Each point is reached from the start by the listed moves, each made once or not at all, plus a little noise. Is the number of moves made odd or even? Then give how often each move was made.
In the rows, zero is written as 128.

Moves:
(1): [ 92 176 138 166 148]
(2): [134  54  81 160 141]
Start: [ 84 138 134 119 151]
Points:
[ 44 118  99 187 182] => even (1, 1)
[ 50 193 149 159 181] => odd (1, 0)

Moves:
(1): [ 69  67  83 140 212 125 151  67 164 192 170]
(2): [167 140 124 130 102 149 146 126 111  99 113]
(3): [156 149 129 120  95 168 123 164 157 113 109]
(4): [125  97 143 141  94 110 129 134 116 111  91]
(5): [113 129  99 124 132 126 124 124 137 111 136]
(6): [122 124 154  87 117 138 118 118 142 113 144]
(7): [ 88 115 137 148 145 129 152 118 127 123 145]
(8): [154 121 127 112 118 131 135 165 102 113 101]
Start: [122 136 133 129 114 115 136 132 131  90 128]
Points:
[178 131 169  92   7 171 142 165 148  14  73] => even (0, 1, 1, 1, 0, 1, 0, 0)
[111  99 183 120  59 125 168 116 115  27 110] => even (0, 1, 0, 1, 0, 1, 1, 0)
[134 137 140 125  88 158 161 196 133  56  98] => odd (0, 0, 1, 0, 0, 0, 1, 1)
[ 85  68 117  87 175 123 157  93 155 126 159] => odd (1, 0, 0, 0, 0, 1, 0, 1)

Moves:
(1): [119 153 152 130 123 138 121 128 139 129 134 124 133 112]
(2): [101 120 114 130 126 122 149 128 137 104 108 123 126 144]
(3): [134 119 113 116 141 112 118 132 147 134 127 125 129 132]
(4): [136 135 120 153 163 131 115 131 136 115 120 121 144 113]
(5): [156 108 139 110 131 122 128 129 123 133 122 124 130 127]
(6): [138 140 121 121 110 171 141 144 135 132 138 130 112 117]
(7): [138 139 118 152 158 121  85 132 160  88 138 124 122 101]
(8): [109  99 129 131 136 140 122 150  89 165 106 131 136 139]
(9): [125 136 113 148 144  52 115 173 127 132 138 133 113 124]
(10): [131 140 147 141 134 139 121 120 151 120 150 113 105 133]
(11): [139 123 126 132 152 112 129 121 142 115 118 144 117 121]
(12): [137 126  83 120 133 115 114 147 121 136  95 127 126 133]
Start: [149 126 128  91 122 144 139 144 126 135 136 159 112 116]
Points:
[178 137 122  90 145 165 133 148 183 124 157 155  62 109] => even (0, 0, 1, 0, 0, 1, 0, 0, 0, 1, 1, 0)
[146  84  60 112 183  48  83 232 111 123  78 148  98 116] => even (0, 1, 0, 0, 1, 0, 1, 1, 1, 0, 0, 1)
[198 125 119  68 169 117 101 154 182 136 113 146  82 107] => even (1, 0, 1, 0, 1, 0, 0, 0, 0, 1, 1, 1)
[187 140  94  94 175 148  95 178 225  75 113 136  62  87] => odd (1, 1, 1, 0, 1, 1, 1, 0, 0, 1, 1, 1)
[173 113 143 129 223  66  87 202 153 157 129 145  96 100] => even (1, 0, 1, 1, 1, 0, 0, 1, 1, 1, 1, 0)
[125  97 104  71 131 135 132 183  96 168  63 146 122 128] => odd (1, 1, 0, 0, 1, 0, 0, 1, 0, 0, 0, 1)
[175 113  38 116 200  71  71 249 154 138 103 178  72  88] => odd (0, 0, 1, 0, 0, 1, 1, 1, 1, 0, 1, 1)
